Every row gives one point. Two turns around zero, p and q, are shown by what they do to some points. Write where each new point lands after one turn and then the other. Backwards means that the second turn is done in reverse. Each puzzle has new turns, and all numbers are rounded.

Turn p:
[2.7 2.1] => [1.8 2.9]
[-3.4  5.2] => [-4.9  3.8]
[-3.0 -3.5] => [-1.7 -4.3]
[ 5.7 -0.1] => [5.4 1.8]
[-1.9 -3.6] => [-0.6 -4.0]
Turn q:
[-0.7  2.3] => [-2.2  0.9]
[-3.3 -5.5] => [ 2.3 -6.0]
[4.0 3.1] => [0.0 5.1]
Where do these land?
q, then p: [-0.3 -5.3] => [ 4.9 -2.0]
p, then q: [ 1.1 -2.0] => [2.2 0.4]
p, then q backwards: [-4.6  4.0] => [-1.7  5.9]
q, then p: [3.8 3.3] => [-1.9  4.6]

Turn p:
[-3.4  1.8 -2.2] => [1.4 4.1 0.7]
[ 1.7  1.8 -1.8] => [-1.9  1.3 -2.0]
[-5.4  0.7 -2.8] => [2.2 5.0 2.7]
[ 7.4 -3.8  0.2] => [-6.1 -5.6 -0.6]
[-0.4 -0.4  6.6] => [ 4.5 -4.8 -0.8]
Turn q:
[ 2.9 -2.1 -7.8] => [ 1.2 -5.2 -6.7]
[-2.0 -2.1  2.2] => [ 1.6 -0.2  3.2]
[ 0.3 -2.7 -0.9] => [ 2.3 -1.6 -0.3]
[ 2.2 -0.3  1.9] => [ 1.5  2.5 -0.5]
[-4.5 -1.5  3.1] => [ 0.4 -0.6  5.6]
[1.1 8.8 1.5] => [-7.2  5.2 -1.3]
Where do these land?
p, then q: [2.8 2.0 0.7] => [-0.2 -3.3 -1.1]
p, then q backwards: [-9.9  3.2 -4.7] => [ 4.4 -0.9 10.5]
q, then p: [ 2.9 -1.8  3.3] => [-1.4 -0.2 -4.5]
p, then q: [ 1.0  1.0 -0.3] => [-0.7 -1.2 -0.3]
p, then q: [ 0.3 -1.1 -3.2] => [-2.2  0.4  2.6]
q, then p: [ 2.9 -3.2  4.2] => [-1.9 -1.5 -5.5]

Turn p:
[-3.3  0.0 -4.8  0.1] => [ 0.2  5.2  2.5 -0.1]
[ 0.3  2.7  5.9 -1.6] => [-0.1 -4.0 -3.4 -4.1]
[-2.7 -4.2  1.7  5.8] => [ 2.3  2.8 -5.3  4.4]
[ 3.3 -2.3 -3.7  4.2] => [-2.4  1.0  1.2  6.3]
[ 0.1 -1.1  5.4 -0.7] => [ 2.4 -3.5 -3.5 -1.0]
[ 3.2  4.2  2.2 -1.9] => [-3.2 -4.1  0.2 -3.0]
[-0.9  0.6 -6.7 -5.9] => [ 0.9  2.5  8.2 -2.4]
Turn q:
[-2.4  2.9  2.7 -1.2] => [3.2 0.9 0.3 3.4]
[-3.3  3.6 -2.7  1.3] => [ 1.6 -1.4  5.2  1.2]
[ 4.9 -5.3  1.1 -6.0] => [-4.2  6.2 -5.4 -2.2]
[ 3.2  2.0  0.9 -1.6] => [-2.5  0.9 -1.2  3.0]
[-2.4 -3.2 -1.9  7.6] => [ 1.9 -6.7  1.0 -5.3]
Where do these land?
q, then p: [-0.2  3.0 -3.0  0.8] => [ 1.8 -0.9 -3.8 -0.1]
p, then q backwards: [-1.0  0.3  8.2 -3.4] => [-1.6 -5.3  3.2  6.2]
p, then q: [ 2.5 -2.6 -0.8  6.3] => [ 1.2 -6.3  2.9 -1.9]
q, then p: [-3.6 -3.7 -3.1  6.9] => [ 6.6 -5.4  3.2  0.5]
q, then p: [ 4.8  5.5 -2.0 -3.9] => [-1.4  5.0 -6.6 -1.3]
p, then q: [-0.9 -0.7  1.1 -3.6] => [-2.0  2.1 -2.6  0.3]
q, then p: [-1.6 -1.8 -0.4 -3.1] => [-2.4 -1.2  0.8 -2.8]
